Each row is a point. Each copy is the shape, with its points in the same order, turned, moved and blurred by noise. Say if it was mirrored as well.
In the rows, 128 means zero.

Shape, 7 rows:
[[101 170]
 [119 128]
 [146 118]
 [106 127]
 [112 172]
 [ 92 136]
 [186  31]]
Copy 1 (7 x 2):
[[141  84]
 [154 125]
 [185 133]
 [137 130]
 [152  83]
 [130 120]
 [228 226]]
Copy 1 is: mirrored
Copy 2:
[[ 71 189]
 [109 164]
 [134 172]
 [ 95 156]
 [ 93 207]
 [ 82 167]
 [209 106]]
Copy 2 is: only turned
Copy 3:
[[176 102]
 [138 119]
 [125 148]
 [132 107]
 [177 116]
 [144  91]
 [ 37 180]]
Copy 3 is: mirrored

Shape (9 x 3):
[[200 107 132]
 [124 135 195]
 [134 166 141]
 [137 128  98]
 [145 112 233]
 [ 85 108 100]
 [170 118 155]
 [142 205  89]
 [156 166  76]]
Copy 1 (9 x 3):
[[166 130  55]
 [175 197 137]
 [159 136 143]
 [114 122 111]
 [199 230 109]
 [ 74 153 132]
 [168 156  86]
 [150  73 162]
 [131  76 123]]
Copy 1 is: mirrored
Copy 2:
[[189  97 147]
 [139 183 172]
 [160 173 112]
 [143 122  94]
 [147 176 219]
 [ 89 131  94]
 [170 131 154]
 [185 174  52]
 [177 131  63]]
Copy 2 is: only turned
Copy 3, 9 rows:
[[161  82 154]
 [ 66 108 162]
 [104 150 182]
 [149 157 139]
 [ 45  66 158]
 [118 179  98]
 [129  94 154]
 [153 190 204]
 [177 172 169]]
Copy 3 is: only turned
Copy 4:
[[207 165 156]
 [111 209 148]
 [135 154 102]
 [154 116 133]
 [129 248 179]
 [108 107 165]
 [171 180 153]
 [147 121  60]
 [174 108  94]]
Copy 4 is: only turned

Shape:
[[152 111  56 130  23 144]
 [ 83 111 140 129 152 163]
 [111 101 139  70 149 203]
 [218 108  66 126 204 161]
 [ 86 153 153  75 146 132]
 [121 113 154 137 127 105]
 [166 163  75 108 113 148]
 [176 148 164 149 136 114]
 [100 165 120 102 114 183]]
Copy 1:
[[195 154  86 152  43 180]
 [ 96 119 117  85 146 147]
 [140  84 153  58 137 173]
 [219  89 131 156 209 132]
 [111 107 129  53 111  96]
 [100 120 122 137 111 110]
 [209 144 115 112 113 118]
 [134 145 166 159 132  87]
 [148 152 129  56 110 143]]
Copy 1 is: only turned
Copy 2, 9 rows:
[[152  54 112 224  53 147]
 [127 135 165 139 151 180]
 [167 158 173 137 112 215]
 [249  61 154  76 120 149]
 [120 174 112 122 126 164]
 [137 139 142 155 132 107]
 [168  78 104 128  74 152]
 [156 123 154 118 105  76]
 [107 123 119 126  88 192]]
Copy 2 is: mirrored

Shape:
[[100 136 121 162 165 144 149 107]
 [149 143  82 114 132 169 186 174]
 [ 69 108 107  73 152 126 111 159]
 [138 130 140 130   7 147 165 132]
 [169  90 164 145 108 108 117 131]
 [157 156  65 177  67 149  86 135]
 [170 168 112  70  91 204 116 174]
 [116 156  85 142 156  94 114 167]
 [ 95 136 207 135  71 155  66 127]
 [160 110 102 132 160 117 148 107]
 [135  82 208 144 121 210 159  87]
 [109  91 163 166  77 146  99 149]]
Copy 1:
[[175  91 102 153 126 142 120  86]
 [178 147 135 158 143 159 207 136]
 [164  85 114 118 147  93 123 178]
 [ 90 154  70  89  61 162 211 113]
 [ 85 114  93 155  99 189 121 166]
 [172 206  66  98 101 177 128 133]
 [173 183 172 104  78 159 185 176]
 [154 150  96 140 179 129 105 139]
 [ 96 142  99 112  19 103  95 133]
 [150 100 112 146 149 206 130 135]
 [129  65 131 180  13 172 156 109]
 [117 136  66 152  53 134 127 152]]
Copy 1 is: mirrored
Copy 2, 12 rows:
[[ 94 113 101 118 124 148 181 141]
 [137  76  87 165  90 172 126 210]
 [ 93  37 102 148 103  89 108 125]
 [186 184 122 206  53 122 108 155]
 [201 125 106  99  99 116 129 123]
 [135 153 134 129  58 205  76 126]
 [166  99 136 164 137 166  44 210]
 [ 90  86  86  78  71 145 112 161]
 [153 148 200 121 116  74 116 113]
 [145 101  48 109 119 153 149 136]
 [198 134 154 170 178 118 208 136]
 [175 117 168 126  72 103 137 106]]
Copy 2 is: mirrored
Copy 3:
[[103 133  75 158 118 175 144 147]
 [152 146 107  95 151 132 172 199]
 [ 88 130 175  94  91 162 126 160]
 [221  72 128 114 131  81 161 103]
 [147 107 160 160 180 153 135 104]
 [171 132 100 131 152  64  76 144]
 [219 190 155  85 124 120 155 167]
 [ 75 151 135 151 129 101 129 165]
 [196 113 170 191  67 139 112  84]
 [106 134 109 117 182 157 142 127]
 [211 108 100 148 136 236 161 103]
 [175  71 155 170 119 135 101 122]]
Copy 3 is: only turned

Shape (15 x 9):
[[152 108 130 183  92 178 120 101  61]
 [114 154 122 179  98 126  80 139  55]
 [197  95 146  98 150 166  99 127 133]
 [202 168 178 199 122 120 154 142 123]
 [156  95  82 145 176 172 149 131 124]
 [131 195 121 196 152  62 140  64  95]
 [ 97 169 150 157 113 162 138  92 119]
 [ 99  87  77 166 101 155 146 158  90]
 [189 182  86  88 186 161 117  87 131]
 [107 173  53 206 162 151 110 119 181]
 [163  89 108 130 156 110  57  78 132]
 [100 211 106 111  82  89 186 122  96]
 [153 188  66 148 102 142 130 118 139]
 [114 185 163 154 167 116 126 111 129]
 [ 98 127  66  91 126 157 169  81 161]]
Copy 1:
[[178  80 185 183 152 146 124 154 153]
 [158  70 174 169  96 104  72 187 114]
 [145 185 196 133 149 142 116 142 192]
 [158 112  84 158 186  88  87 138 174]
 [113 148 163 155 150 149 184 181 142]
 [137  73  80 159  75  67 160 149 151]
 [131  97 140 182 102 140 101  96 120]
 [125  71 186 135 143 176 138 181  95]
 [140 210 160 165 101  94 186 120 135]
 [119 157  75 203 100 176 159 196 105]
 [134 148 189 134  70 137 146 193 208]
 [161  78 113  97  95  86 134 100  60]
 [187 148 112 140 107 131 136 153 102]
 [100 124 114 162  99  90 105 121 148]
 [124 137 163 113  80 187 187  98 111]]
Copy 1 is: mirrored
Copy 2:
[[160 145  72 136 144 144  63 130 104]
 [167 119  81  92  84 121  75  83 130]
 [179  95 127 108 178 123 154 184 122]
 [197 119  97 166 151 138 173  57  91]
 [112 129  79 134 151  79 156 172 110]
 [118 118 133 119 140  74 108   7  94]
 [101 122  96  94 138 169 122  83  96]
 [114 170  78 137  74 119 109 156 126]
 [121  95 105  77 222  79 166 120 160]
 [ 51  63  68 150 112  94 151  86 147]
 [142  63 162 121 154  78  93 153 130]
 [109 200 136  76 115 137 153  39 156]
 [106 126  92 129 145 123 143  84 187]
 [124  90 117  81 132 119 158  64  85]
 [ 37 153 138 105 156 126 149 151 147]]
Copy 2 is: mirrored

Shape (17 x 12):
[[166 135 103 114  75 164 155 179 146  89 111  84]
 [105 139 167 158  76 109  95 183  95 168 128 100]
 [197 145 122  99  88  82  83  74  92  65 131 105]
 [165 134  77 115 145  56  44 186  88 156  99 144]
 [ 79 136  81 199  70 166  89  86 141 102 168 114]
 [ 76 170 160 141 174  62 118 178 188  92 169 120]
 [152  95 138 156 135 141 175 181 183  56 164  63]
 [196  92 110 177 193 145 116  95 126  96  58 128]
 [135 191 113 106 170 125 158 179 201 185 176  76]
 [193  84  74 101  76 152 151 113 115 185  77 157]
 [ 95  89 127  86 112 170 138 115 151 143 102 128]
 [191 109 121 119 149  64  80  72 160 160 119 137]
 [160 133  95 174 198 108 177 100 119 190 128 166]
 [163 199 174 144 125 160 116 114 159  85 165 166]
 [163  95 193 126  67  44  57 189 121  91 112 128]
 [165 194 114 135  89  46  64 102 117 123  86 139]
 [177 164 165 127  96  64 106 190 131 164  89 164]]
Copy 1, 17 rows:
[[153 166 107  81 159 133 154 113 116  56 167 146]
 [119 205 133 147 126 166 153 168  56 126 120  89]
 [102  95 132  64  71 105 148 110  61 136 216 108]
 [147 152 150 179  77 100 133  44  29 136 133  88]
 [ 84 164  94 151  63 179 165 169 122 129 173 209]
 [ 83 141 148  97 146 197 101  94  68 161  53 165]
 [115 146 101  75 226 135 120 127  97 112 144 203]
 [181  48 149 160 153 102 169 111 109 159 178 155]
 [ 64 168 149 144 205 219 134  36 110  96 128 127]
 [183 169 123 158 122 110 154  89 175 122 225  72]
 [162 159 153 137 128 183  89 140 159 114 181 130]
 [103 125 192 138 111 125 140  68  99 198 199 111]
 [104  95 103 205 162 147 155  72 154 186 138  93]
 [128 110  97  68 129 233 183 104  87 161 161 143]
 [161 195 165  58 105  97 133 137  18 176 126 104]
 [104 123 165 105  40 124 191  87  74 142 137  85]
 [157 181 151 101 129 141 182  77  73 153 103  51]]
Copy 1 is: only turned
Copy 2:
[[123 198  97 106 158 151 148 116 142 106  80 100]
 [156 137  33 193 123 162 132 149 146 150 139  67]
 [ 91 199 157 137  85  99 125 135  96 151 178  76]
 [209 156  87 162  28  71 144 119  90 125 136 104]
 [ 84 153  32 128 161 108  47  95 142 167 168  90]
 [236 128 123 145 203 103 126 103 151 213 162  98]
 [157 185 134 108 183 198 111  63 180 167 109 104]
 [124 136 176 151  74 104  87  18 146  99 134  97]
 [217 178 106 196 225 107 100 111 101 159  57 139]
 [ 68 178  83 165  57 105 133 106 138 102  78 166]
 [103 114 111 144 132 110  95 135 179 140  81 119]
 [123 165 151 209  60  60 104  89 118 201 118 115]
 [147 118 141 235 125 114  92  48  96 126 126 196]
 [137 191 139 174 205  88 106 124 172 117 203 119]
 [166 179 102 134  63 140 195 130 176 198 186  53]
 [130 179  98 174  92  52 157 103  84 166 179  67]
 [184 167  85 208 104  99 211 122 152 151 151 116]]
Copy 2 is: only turned

Shape:
[[119 113 218 128 122 162  92 176 122  57 146 156]
 [126 132  69  92 108 140  82 136 142 156 123 128]
 [107 150 108  87 173 128 121  74 148 159 104 162]
 [194 163 125 111 165 124 125 125 129 160  77 146]
 [155 130 180 144 142 162 141  99 144  89 179 123]
 [140 190  99 129  98 123 127 141 147 168 136 169]
 [189 117 139 138 119 105 140 100 127 172  77  74]
 [167 151  77 129 172 133 175 144 101 177  79  76]
 [ 72 184  86 157 127 125 107 101 149 183  74 149]
 [116 127 119 131 137 141 127 181 150 180 139 134]
 [147  95 186 103  97 138 178 145  76  84 143 145]
 [180 120  66 142 161  66 179 126 171 151  61 106]
 [113 175 110  91 120 169 143 112 200 172  71 139]
 [156  64 236 130 146 158 148  95 132 127 152 188]
 [143  77 178 164 103 218 117 136 116  72 153 199]]
Copy 1, 15 rows:
[[161  95  79 102 133 148  92 211 205  98 129 183]
 [125 115  68 144 134  90 173 122 122 166  91 123]
 [ 94 129  95 124 136  75 109 135 124 167 139  67]
 [117 125 109  85 192 107 102 117 112 140  78  86]
 [141 111 133 129  96 142  82 192 121  91 120 136]
 [141 149  81 126 160  85 123 132  80 177 115 156]
 [124 179 146  97 137 120 121  90 134 107  50 100]
 [141 119 109 116 152 130 105  26  99 123  83  83]
 [141 144  93 105 132   7 116  96 118 169 132 116]
 [192 149  61 125 137 123 122 118 124 148 125 115]
 [106 127 113 120 109 199  71 144 181 140 112 185]
 [145 161 176 158 204 111 120  58 124 142  91  80]
 [112 164  51 163 155  48  83 120 114 132  99  95]
 [135 152 131  91  95 174  41 226 182 148 107 105]
 [171  77  98 132  92 143  46 223 179 164  74 178]]
Copy 1 is: mirrored
Copy 2 (15 x 12):
[[141 185 150 123 119 163 138 169  48 201 150 136]
 [ 88 126 107 137 140  66 166  95 133 113 127 142]
 [119 153 144  79 168  50 110 104 148 112 126  95]
 [ 71 165 100  89 162  99 104 150 140  91  67 122]
 [178 149 123  82 152 157  99 139  90 148 127 165]
 [ 97  93  90  88 166  83 147 141 156 169  87 134]
 [100 123 148 111 126 145 119 139 135  48  56 150]
 [ 70 122 107 153 186 143  85 106 181  81  65 118]
 [117 124 154 106 149  62 158 134 218 143 110  92]
 [102 118 118 159 136  95 101 113 142 173  97 146]
 [120 102 139 115 137 181 103 147  28 148 121  93]
 [ 63  91 132 129 179 107  78 176 181  48 109 156]
 [132 130 150 129 210  44 151 138 147 125  71 126]
 [184 154 153  87  97 112  53 171  42 146  95 123]
 [202 151  83 138 104 136 119 189  42 164 140 110]]
Copy 2 is: only turned
